Each row is a point. Two turns around zero, p and q, are shown by what they do to some points. Write where each new point lands after one turn and then the other. Backwards means that the second turn is done in reverse. Each puzzle has new turns, and all numbers are rounded.
In the rows, zero is written as 128.

Turn p:
[103 146 116] -> [110 155 121]
[118 163 167] -> [108 141 176]
[143 120 100] -> [151 131 105]
[147  83 128] -> [143  86 109]
Turn q:
[108 107 135] -> [108 110 141]
[123 129 132] -> [122 129 128]
[168 115 116] -> [170 126 141]
[137 147  78] -> [158 116  85]
[104 142 179] -> [ 82 159 145]
Where do these land?
p, then q: [137 170 124] -> [126 171 121]
q, then p backwards: [113 113 148] -> [113 133 153]
q, then p backwards: [ 87 118 132] -> [ 97 107 148]
q, then p: [174 112 108] -> [172 106 147]

Turn p:
[141 109 147 123] -> [124 133 155 116]
[114 156 116 124] -> [125 132 102 149]
[ 73 161 124 163] -> [112  80  94 168]
[123  62 124 119] -> [113 116 143  66]
[146 140 136 111] -> [130 154 136 137]
[170 140 121 129] -> [164 152 138 133]
Turn q:
[157 146 159 131] -> [124 148 169 123]
[128 109 121 101] -> [129  94 128 125]
[113 137 114 149] -> [133 147 105 133]
[110  99 138 143] -> [ 95 123 112 140]
[136 203 125  77] -> [186 137 154  63]
[121 102 134 148] -> [102 128 118 148]
[131  98 104 145] -> [126 116 110 164]
Where do these land?
q, then p backwards: [138 131 148 121] -> [133 113 145 125]
p, then q backwards: [140 160 111 190] -> [156 114  64 112]
p, then q backwards: [113 117  85  94] -> [ 74 146 128 136]
q, then p: [128 115 171  94] -> [ 75 129 141 114]
p, then q backwards: [111  92 136 130] -> [117 120 153  99]
p, then q: [141 123  96 121] -> [160 117 139 127]
p, then q: [125 158 148 147] -> [109 152 124 155]

Turn p:
[138 122  76 104 107 158 168 159] -> [122 121 111 145  64 146 173 144]
[105 109 124 132 103 150 154 139] -> [113  95 130 148 105 137 140 110]
[182 162 152 156 116 117 114 113] -> [175 116 103 111 154 126  95 161]
[120 114 164  95 104 138 140 129] -> [139 109 161 132  96 116 109 109]
[103 144 132 150 132 176 104 127] -> [117 111 135 104 144 180 128 111]
[101 145  99 118 114  97 105 113] -> [ 98 165 121 152 131 140 100 137]
[138 135 137 167 138 113 139 161] -> [130 102 128 134 161 118 149 158]
[116 105 152 126 138 137  69 139] -> [ 94 124 152  78 142 122 106 121]
[144 153 114 108 172  78 176  91] -> [176 190 118 171 144 100 150 124]
[132  91 129 126 155 116 112 109] -> [115 146 119 106 139  95 130 103]
Turn q:
[152 139 122 106 161 164 176 151] -> [153 166 115  94 149  99 134  86]
[136 123 117 146 128 109 163 151] -> [113 138 103 129 129  91 146 131]
[104  70 158 202 186 124 169 117] -> [ 73 145 137 183 156 122 205  79]
[130 171 132 103 143 131 133 157] -> [141 147 147  96 148 102 105 137]
[132 137  95 135 110 125  83 121] -> [136  94 110 134 140 151 103 156]
[139 116 157 130 110 135 105 152] -> [137 133 138 112 123 149 156 158]
[ 88 144 117  96  97 159 139  95] -> [124 155 125 129  96 158  72 109]
[154 146 125 131 101 105  94  93] -> [160  92 132 157 110 133 110 157]
[126 127 145 132 124 128 107 127] -> [130 124 144 131 128 143 134 142]
[121 107 113 101 119 101 111 116] -> [115  89 128 116 102 134 118 126]
Where do these land?
p, then q: [126 120 164 128 154 153  96 143] -> [137 127 169  99 105 133 132 101]
q, then p: [156  96 117 121 136 148 108 132] -> [143 133 110 119  95 121 154 107]
q, then p: [ 89 134 108 136 109 136 140 149] -> [ 99 148 144 134 132 165 128 137]
q, then p backwards: [119 160 103 100 115 108 122 163] -> [161 118 142 129 112 111  80 137]
q, then p backwards: [103 112 139 159 146 137 164 164] -> [106 107  90 131 173 107 116 130]
p, then q: [ 93 110 114  88 147 107 170  98] -> [136 143 136 201 118 106 110 145]
q, then p: [166 166 171 159  75  91 140  90] -> [133  61 103 142 153 108 115 198]
q, then p: [160 147 131  99 126 169 137  96] -> [168 136  92  94 119 129 102 142]
q, then p: [148 128  97 156 139  96  96 104] -> [ 95 110 103 111 145  92 156 116]
p, then q backwards: [119 106 135 134 134 135 107 140] -> [112 118 124 114 145 115 126 145]
